Each point is reached from the start by the listed moves, each made once or not at all, plus a little noise. Is the number of moves made odd or even? Then give how often each move was made.
(in the rows, 100 means zero)

Moves:
(1): 72	79	74
(2): 105	106	122
(3): 57	122	59
Start: 117	107	100
Points:
50	112	55 -> odd (1, 1, 1)
75	127	56 -> odd (0, 0, 1)
45	104	31 -> even (1, 0, 1)
122	115	122 -> odd (0, 1, 0)

Moves:
(1): 100	106	87	104	94	102	102	87	94	89	82	82	113
(2): 121	123	113	127	79	130	105	106	118	109	121	139	93
(3): 106	64	139	94	106	105	115	112	94	108	96	78	89
(4): 90	88	110	86	111	123	106	90	99	97	99	122	98
(5): 88	99	127	80	99	92	123	69	45	84	103	92	106
(6): 104	54	91	67	79	82	139	90	90	73	99	104	109
(7): 86	107	97	114	86	83	96	114	88	68	67	152	106
(8): 98	116	61	115	117	83	120	85	99	142	83	48	123
(9): 83	104	154	111	115	100	107	79	100	72	101	114	97
(10): 110	128	76	82	107	95	89	92	77	93	88	107	81
(11): 84	113	103	93	64	93	98	61	69	100	75	122	86
(12): 112	85	97	132	96	94	90	87	95	88	94	105	85
Start: 114	96	112	88	82	110	105	123	104	109	92	99	105
Points:
60	68	154	63	32	94	153	44	43	7	16	195	113 -> even (1, 0, 0, 1, 0, 1, 1, 0, 1, 0, 1, 0)
113	36	174	132	72	112	183	87	85	66	53	161	104 -> even (0, 1, 1, 1, 0, 1, 1, 1, 1, 0, 0, 1)
133	72	173	98	21	112	149	38	39	40	48	150	58 -> even (1, 1, 1, 0, 0, 1, 0, 0, 1, 1, 1, 1)
88	47	139	83	94	87	191	11	25	54	53	66	136 -> odd (1, 0, 0, 1, 1, 1, 0, 1, 1, 0, 0, 1)

Moves:
(1): 100	103	106	102	95	107	121	115	87	110	99	101	107	96	103	107	90	112	96	100	111	91	105	99	95
(2): 99	95	102	101	100	99	101	112	102	99	102	105	102	101	93	112	109	107	92	105	107	87	96	87	94
(3): 97	100	101	93	117	114	99	103	109	90	90	100	111	101	102	106	85	101	95	110	110	109	103	96	115
(4): 105	86	98	105	99	101	115	99	107	90	97	100	97	108	99	96	100	95	112	99	102	107	96	100	93
(5): 109	102	104	116	65	81	99	90	90	87	89	121	118	86	89	115	110	105	91	106	114	101	109	101	88
(6): 107	95	75	107	111	95	84	92	87	100	121	93	103	108	96	107	116	106	112	111	105	90	100	96	98
(7): 101	92	91	92	108	106	113	95	114	97	100	97	103	87	89	104	103	112	97	104	107	110	93	105	107
(8): 104	103	102	104	101	104	100	114	101	101	108	91	100	90	99	102	101	106	102	95	96	95	106	99	103
(9): 95	101	109	89	95	98	111	97	97	88	105	90	100	91	91	101	98	97	88	92	103	106	95	94	97
(10): 84	90	109	100	104	93	95	89	111	97	118	90	98	105	110	95	117	114	94	90	94	125	83	105	106
(11): 105	78	99	106	92	105	95	87	102	91	103	104	102	99	101	79	95	97	87	102	96	94	99	99	92
(12): 98	88	95	112	93	111	109	97	111	94	105	101	97	90	103	94	110	89	102	93	93	104	101	113	95
(13): 105	100	92	98	101	107	108	93	97	95	101	97	103	102	92	94	93	108	84	109	106	103	101	93	98
(14): 108	93	109	87	106	80	102	103	89	102	121	120	103	117	109	80	106	107	87	90	104	103	116	103	92
(15): 97	91	93	104	101	99	101	99	102	101	105	96	102	104	93	112	100	100	100	106	107	100	110	115	108
(16): 94	110	96	93	91	88	94	88	101	116	106	93	106	121	113	91	96	111	97	98	98	97	100	110	101
(17): 93	103	104	107	99	105	102	87	94	95	106	108	101	80	98	101	95	105	109	88	97	97	113	104	89
(18): 85	86	94	101	99	107	92	109	95	92	99	101	92	99	87	82	106	102	115	81	83	102	107	104	92
(19): 110	97	110	105	98	103	97	96	96	93	97	103	111	101	88	96	96	100	97	99	105	97	88	100	95
(20): 108	97	103	99	95	102	103	91	95	98	99	96	113	107	107	96	95	105	95	103	86	103	102	96	104
(21): 96	88	104	114	82	108	102	97	104	98	106	103	108	116	94	96	94	94	106	119	94	76	97	95	101
(22): 97	109	93	111	106	90	114	110	98	100	81	92	103	93	104	102	98	80	95	97	93	102	106	81	98
(23): 104	93	99	127	103	109	90	85	103	104	102	92	92	116	113	81	106	91	88	94	112	96	99	84	109
(24): 109	99	81	96	96	96	89	106	95	101	114	95	108	102	84	97	95	117	100	91	100	109	100	96	99
Start: 88	94	107	97	104	110	91	104	101	98	98	114	91	97	96	95	99	93	97	90	93	108	90	100	105
Points:
81	36	104	148	65	97	88	63	97	66	129	108	145	152	109	27	98	114	32	91	85	113	128	81	110 -> even (0, 0, 1, 0, 1, 0, 0, 1, 0, 1, 1, 0, 1, 1, 1, 1, 0, 1, 0, 1, 1, 1, 1, 0)
70	5	110	109	97	132	106	61	104	50	145	129	123	135	90	32	83	124	84	88	73	128	115	110	94 -> odd (0, 0, 1, 1, 0, 0, 0, 0, 0, 1, 1, 0, 1, 1, 1, 0, 1, 1, 0, 1, 1, 0, 0, 0)
61	64	89	128	69	115	83	81	120	100	169	93	113	106	93	84	101	133	106	70	72	111	100	138	106 -> even (0, 0, 0, 0, 0, 0, 0, 1, 0, 1, 0, 1, 0, 0, 1, 1, 1, 0, 0, 0, 1, 0, 0, 1)
108	51	69	143	40	100	76	18	81	72	149	105	145	109	72	61	101	130	69	98	103	85	96	78	87 -> odd (0, 0, 0, 0, 1, 1, 1, 0, 1, 0, 1, 0, 0, 0, 0, 1, 1, 0, 0, 1, 1, 0, 1, 1)
116	31	94	149	59	130	155	76	96	32	93	115	165	80	63	94	85	88	71	124	112	98	84	76	82 -> odd (1, 0, 1, 1, 1, 1, 1, 0, 1, 0, 1, 1, 0, 0, 0, 0, 0, 0, 1, 1, 1, 1, 0, 0)

Moves:
(1): 95	95	97	94	103	106	107	101	99	95	90	103	101	104	92	100	98	104	92	100	86	105	103	102	104	93
(2): 97	114	88	100	91	106	85	108	97	103	102	104	96	103	112	88	107	97	96	106	101	112	106	104	98	105
(3): 104	106	102	92	96	99	95	98	105	103	93	92	93	90	103	107	105	102	100	99	103	97	94	108	93	100
(4): 101	102	86	99	100	91	105	86	105	111	96	92	110	98	88	95	94	89	108	103	91	89	79	104	103	99
(5): 108	103	93	103	112	100	85	86	102	94	98	98	81	103	107	111	103	115	98	112	96	100	95	113	101	97
(6): 104	107	104	106	100	89	103	106	99	103	98	99	103	110	107	99	99	99	103	106	103	95	111	93	101	94
(7): 112	117	96	98	89	93	86	90	100	105	97	111	88	91	111	93	101	91	97	103	109	96	103	110	96	98
(8): 105	97	92	95	110	101	104	96	100	99	106	97	97	106	97	88	98	114	94	98	81	103	107	108	107	98
(9): 91	101	100	107	96	98	98	101	114	85	101	94	102	92	102	81	103	87	102	104	98	94	96	115	109	105
(10): 100	95	93	118	102	90	95	102	93	94	89	106	93	96	104	103	95	93	99	90	94	91	97	101	92	91
(11): 91	92	102	103	92	112	107	108	72	117	101	105	93	90	125	95	112	100	113	99	101	106	116	88	101	87
(12): 109	115	88	108	113	100	100	94	102	112	92	90	101	103	121	92	99	93	85	107	94	103	110	106	100	94
(13): 99	102	96	100	103	93	97	103	84	116	96	102	100	107	98	111	101	113	104	95	108	89	95	117	101	93
(14): 103	108	96	99	96	117	97	104	108	86	105	97	106	81	103	112	110	101	96	97	101	116	104	86	94	96
(15): 101	104	84	98	117	111	106	99	103	94	106	102	94	96	107	101	103	99	94	104	83	105	102	94	91	99
(16): 104	95	96	92	105	110	102	96	103	120	92	105	105	96	94	101	112	118	109	103	102	101	107	93	87	94
(17): 108	100	98	88	107	112	97	102	99	95	104	106	106	108	119	88	103	107	111	111	104	102	101	96	101	103
(18): 102	93	97	103	96	94	104	105	96	93	106	98	100	95	93	101	97	91	97	104	108	98	100	92	97	104
(19): 108	96	89	91	100	87	100	92	111	117	103	102	108	93	113	108	101	93	105	107	108	104	101	99	99	100
(20): 91	112	103	99	109	95	93	100	97	87	98	94	107	91	101	92	91	102	91	101	97	101	106	107	96	100
(21): 97	95	92	102	100	99	100	96	90	101	97	105	98	109	110	93	98	111	105	100	94	92	108	101	107	106
(22): 95	111	94	106	104	105	106	98	97	99	88	94	91	99	108	95	88	89	108	95	99	106	111	107	102	92
(23): 97	104	89	102	95	102	98	96	108	103	101	97	99	99	101	102	96	97	88	98	103	95	104	89	92	88
(24): 95	101	103	99	105	104	104	91	89	96	98	88	100	98	97	99	107	78	110	94	96	91	104	107	96	97
Start: 101	105	109	98	109	102	104	103	97	106	104	106	104	98	89	116	96	93	103	105	103	98	96	102	96	115
Points:
127	166	5	131	141	113	69	78	75	107	84	109	47	87	161	106	94	99	65	112	74	105	138	131	76	76 -> odd (0, 1, 0, 0, 1, 0, 1, 1, 0, 1, 0, 1, 1, 1, 1, 0, 0, 1, 0, 0, 1, 1, 1, 0)
89	160	55	95	120	132	110	92	97	86	90	102	106	56	153	69	93	58	106	127	75	111	130	90	85	70 -> even (1, 0, 0, 1, 0, 1, 1, 0, 1, 0, 1, 0, 0, 1, 1, 0, 1, 0, 0, 1, 0, 1, 1, 0)
109	188	67	93	133	132	66	92	45	118	66	91	70	74	188	97	121	86	108	127	99	116	154	143	81	64 -> even (1, 1, 1, 0, 1, 1, 1, 0, 0, 0, 1, 1, 1, 1, 0, 0, 1, 0, 0, 1, 0, 1, 0, 1)
111	129	49	126	159	82	93	72	79	104	77	73	109	84	108	92	103	94	102	118	66	64	117	144	90	86 -> even (0, 0, 0, 1, 1, 1, 0, 1, 1, 1, 0, 1, 1, 1, 0, 1, 0, 1, 0, 1, 1, 0, 0, 1)

Moves:
(1): 115	93	109	95	101	77	103	100	100	103	85	109	108	109	90	104	102	104	97	103	100	105	103	106	107	98
(2): 95	119	87	106	80	115	119	110	88	83	100	98	98	107	89	111	114	90	111	118	89	77	108	111	67	105
(3): 98	91	112	107	107	97	92	99	77	98	110	88	89	109	107	105	106	100	94	101	99	97	107	117	89	107
(4): 96	103	103	99	105	103	108	101	105	102	102	92	105	94	102	98	102	106	105	97	105	102	93	108	95	93
(5): 118	94	94	95	99	101	103	114	93	90	118	103	107	108	124	97	91	104	115	104	92	93	101	101	96	90
(6): 95	99	90	110	102	99	104	89	107	93	106	98	98	97	116	92	99	99	110	112	99	91	103	101	102	93
(7): 91	94	107	109	95	101	103	89	94	88	97	116	78	104	109	90	91	100	96	99	110	108	101	87	89	94
(8): 111	100	102	93	103	106	100	90	108	94	96	103	83	101	95	105	91	93	111	102	97	98	98	97	96	94
(9): 98	94	90	94	104	96	110	102	94	98	101	97	98	91	101	109	103	111	95	91	88	103	93	103	100	99
(10): 94	93	98	92	94	90	80	98	95	100	118	100	123	91	107	93	87	103	84	80	101	107	93	100	107	115
(11): 102	97	113	102	102	113	87	94	107	112	104	104	99	100	92	104	107	92	109	82	87	109	105	109	83	100
(12): 102	87	99	99	89	105	107	101	121	102	105	88	95	95	96	104	101	112	101	105	107	111	109	89	103	101
(13): 90	97	117	114	108	100	94	88	84	97	92	103	111	103	89	88	95	97	96	105	94	92	91	98	97	96
(14): 106	95	101	100	87	105	117	94	108	109	105	105	114	101	101	110	102	95	97	107	107	106	99	107	109	103
(15): 104	100	95	97	103	105	92	108	106	106	112	100	106	107	101	110	99	89	90	92	102	96	122	97	88	92
(16): 108	105	86	116	103	106	101	83	98	99	87	86	99	104	77	107	98	101	101	107	91	100	93	98	103	91
(17): 105	103	96	110	86	107	108	102	99	124	93	94	100	97	86	97	89	89	94	91	76	88	113	105	98	89
(18): 105	111	104	123	101	98	94	103	112	93	95	123	105	106	105	125	97	118	94	105	98	100	107	108	97	91
(19): 118	104	106	105	99	114	88	94	99	94	98	92	100	108	90	79	103	95	82	116	103	100	99	114	103	98
(20): 108	83	88	110	104	87	98	101	103	95	105	96	105	97	94	106	92	87	96	101	108	90	107	88	88	105
(21): 109	102	106	97	123	92	100	76	124	104	105	106	97	105	100	101	91	92	101	99	95	109	94	97	88	103
(22): 104	95	107	111	98	99	100	91	106	105	101	108	108	111	85	103	107	93	101	91	98	98	103	112	119	101
(23): 105	102	115	105	92	94	95	85	90	91	116	113	99	104	98	103	107	96	102	97	103	107	92	93	86	101
(24): 104	106	101	99	91	100	108	99	95	95	96	108	101	99	106	101	101	103	101	93	107	97	104	99	99	106
Start: 101	112	85	98	107	108	114	93	125	101	114	107	95	96	97	102	76	112	95	104	97	86	92	104	96	108
Points:
129	97	94	128	105	108	114	39	130	128	103	109	134	100	44	113	54	91	84	50	42	73	108	139	89	76 -> odd (1, 0, 0, 1, 0, 1, 0, 1, 1, 1, 1, 0, 1, 0, 1, 1, 1, 0, 0, 0, 0, 1, 0, 1)
146	108	104	134	102	120	123	51	129	88	169	106	114	138	66	127	103	55	74	124	107	67	116	146	30	116 -> even (0, 1, 1, 1, 0, 0, 0, 0, 0, 0, 0, 0, 0, 1, 1, 0, 0, 0, 1, 1, 1, 1, 1, 0)
153	63	102	157	77	115	104	33	140	75	161	161	127	118	76	157	45	105	82	66	87	101	111	90	57	85 -> even (0, 0, 0, 0, 1, 0, 1, 1, 1, 1, 1, 1, 1, 1, 1, 1, 0, 1, 0, 1, 0, 1, 1, 1)
195	115	77	150	109	110	145	50	168	71	113	128	123	145	49	152	67	88	106	155	81	64	98	150	63	82 -> even (1, 1, 0, 1, 1, 0, 0, 1, 0, 0, 0, 0, 0, 1, 0, 1, 0, 1, 1, 1, 1, 1, 0, 0)
163	60	102	83	84	94	105	78	162	102	181	118	137	104	97	136	58	92	102	76	104	114	115	98	56	99 -> odd (1, 0, 0, 1, 1, 0, 0, 1, 0, 1, 1, 1, 0, 1, 1, 0, 0, 0, 0, 1, 0, 0, 1, 0)
159	110	74	90	55	110	159	102	117	86	135	120	90	114	84	143	71	102	113	98	59	60	135	104	39	81 -> even (1, 1, 0, 0, 1, 0, 0, 1, 1, 0, 0, 1, 0, 0, 1, 0, 1, 0, 0, 0, 0, 0, 1, 1)
147	84	64	108	96	119	113	63	179	83	180	115	113	112	103	127	59	68	125	82	78	63	138	104	32	113 -> even (0, 1, 0, 0, 1, 1, 0, 1, 0, 1, 1, 1, 0, 0, 1, 0, 0, 0, 0, 1, 1, 1, 0, 1)
128	109	67	113	61	118	151	79	147	54	177	126	119	91	133	152	70	139	122	123	81	81	88	122	54	93 -> odd (0, 1, 0, 1, 1, 1, 0, 1, 1, 1, 0, 1, 0, 1, 0, 0, 0, 1, 0, 0, 0, 0, 1, 0)

Moves:
(1): 99	106	109	103	96	89	93	111	106	102	107	92	93	100	105	91	96	84	109	95	98	91	93	98	99
(2): 77	104	80	95	118	98	98	104	101	99	88	94	98	99	106	94	93	108	97	98	99	113	94	95	93
(3): 94	89	117	98	90	89	80	114	98	110	96	100	111	119	104	88	107	119	95	86	115	97	101	108	102
(4): 98	90	81	88	98	90	93	105	89	100	101	99	103	92	88	97	93	91	108	99	96	95	103	94	112
(5): 110	103	93	101	85	95	111	113	99	99	120	103	94	98	86	86	92	96	83	103	102	106	102	103	106
(6): 103	93	110	97	96	115	92	85	105	106	95	97	103	98	108	100	69	103	86	101	103	96	109	97	113
(7): 105	97	98	91	83	87	84	98	107	95	101	91	102	86	104	89	111	108	119	96	106	101	99	96	92
(8): 97	104	90	112	95	105	101	111	98	102	111	86	120	98	94	98	107	130	110	108	100	91	107	118	120
(9): 121	113	91	89	92	90	103	105	99	105	96	90	99	106	118	105	100	97	90	105	96	103	91	98	100
(10): 103	99	106	94	110	96	104	89	99	101	100	95	81	108	93	116	106	110	116	98	97	99	99	110	110
(11): 98	115	99	110	113	103	84	90	120	128	97	98	86	97	102	92	95	91	91	104	98	90	89	95	107
(12): 95	102	88	95	101	80	96	86	117	93	87	86	101	113	98	105	100	99	91	118	102	99	115	83	93
(13): 97	104	96	107	89	108	95	78	94	103	95	94	103	90	106	100	97	101	103	103	106	98	94	101	89
(14): 115	99	108	98	108	95	88	92	102	96	94	100	107	96	86	85	103	85	94	117	76	96	104	115	123
(15): 108	95	99	106	97	100	118	105	110	107	110	93	97	106	102	100	104	112	108	113	111	106	96	85	100
(16): 110	127	109	100	110	92	110	105	82	109	123	97	101	80	90	97	109	121	96	101	99	101	100	92	110
(17): 100	100	97	101	92	101	107	86	105	101	98	96	115	93	99	91	104	104	102	92	109	88	92	111	101
(18): 92	96	100	103	120	106	91	97	101	101	91	93	90	96	96	99	97	102	107	97	103	83	97	107	100
(19): 105	98	103	109	93	98	110	99	99	99	103	85	96	106	95	102	110	96	91	102	87	91	113	88	102
(20): 116	100	93	126	105	77	101	105	106	86	102	98	101	111	104	108	107	107	108	93	97	107	100	108	110
(21): 88	105	87	97	107	110	95	93	119	87	111	115	104	115	106	91	110	95	102	118	92	97	87	96	117
(22): 100	106	103	93	107	112	92	93	91	101	114	71	110	104	87	96	134	76	112	108	100	101	109	90	105
(23): 94	103	94	104	121	80	108	76	94	99	101	121	90	66	113	108	91	100	96	117	96	108	120	122	107
(24): 102	103	103	111	103	99	97	112	96	89	97	84	95	98	99	121	100	103	98	112	106	105	95	92	111
Start: 99	108	106	93	93	81	94	101	94	100	93	103	89	90	94	90	99	103	133	102	113	90	80	90	87
Points:
97	135	81	135	120	56	86	124	114	89	142	5	110	130	70	75	143	170	118	161	128	84	104	50	168 -> even (0, 1, 1, 0, 1, 1, 0, 1, 0, 0, 0, 1, 0, 0, 1, 1, 0, 1, 1, 1, 1, 1, 0, 1)
174	147	117	111	103	51	101	98	100	114	145	33	101	77	75	48	116	91	129	128	107	70	71	95	152 -> odd (1, 0, 0, 0, 1, 1, 0, 0, 1, 0, 0, 0, 0, 1, 1, 1, 1, 1, 0, 1, 0, 1, 0, 0)
79	139	93	135	120	5	40	83	97	94	89	35	96	44	122	88	85	188	151	128	144	82	104	106	127 -> odd (1, 1, 1, 0, 0, 1, 1, 1, 0, 0, 0, 1, 1, 0, 0, 1, 0, 1, 0, 1, 0, 0, 1, 1)
107	147	67	114	136	25	52	48	129	118	119	90	77	27	114	42	80	109	151	157	90	90	69	85	160 -> odd (1, 1, 0, 1, 0, 1, 1, 0, 0, 0, 1, 0, 1, 1, 1, 1, 0, 0, 0, 1, 1, 0, 1, 0)
77	168	60	96	112	69	52	58	142	109	84	21	93	105	120	76	130	63	127	153	119	76	39	49	102 -> even (1, 1, 0, 0, 0, 0, 0, 0, 1, 0, 1, 1, 1, 0, 0, 0, 1, 0, 0, 0, 1, 1, 0, 1)
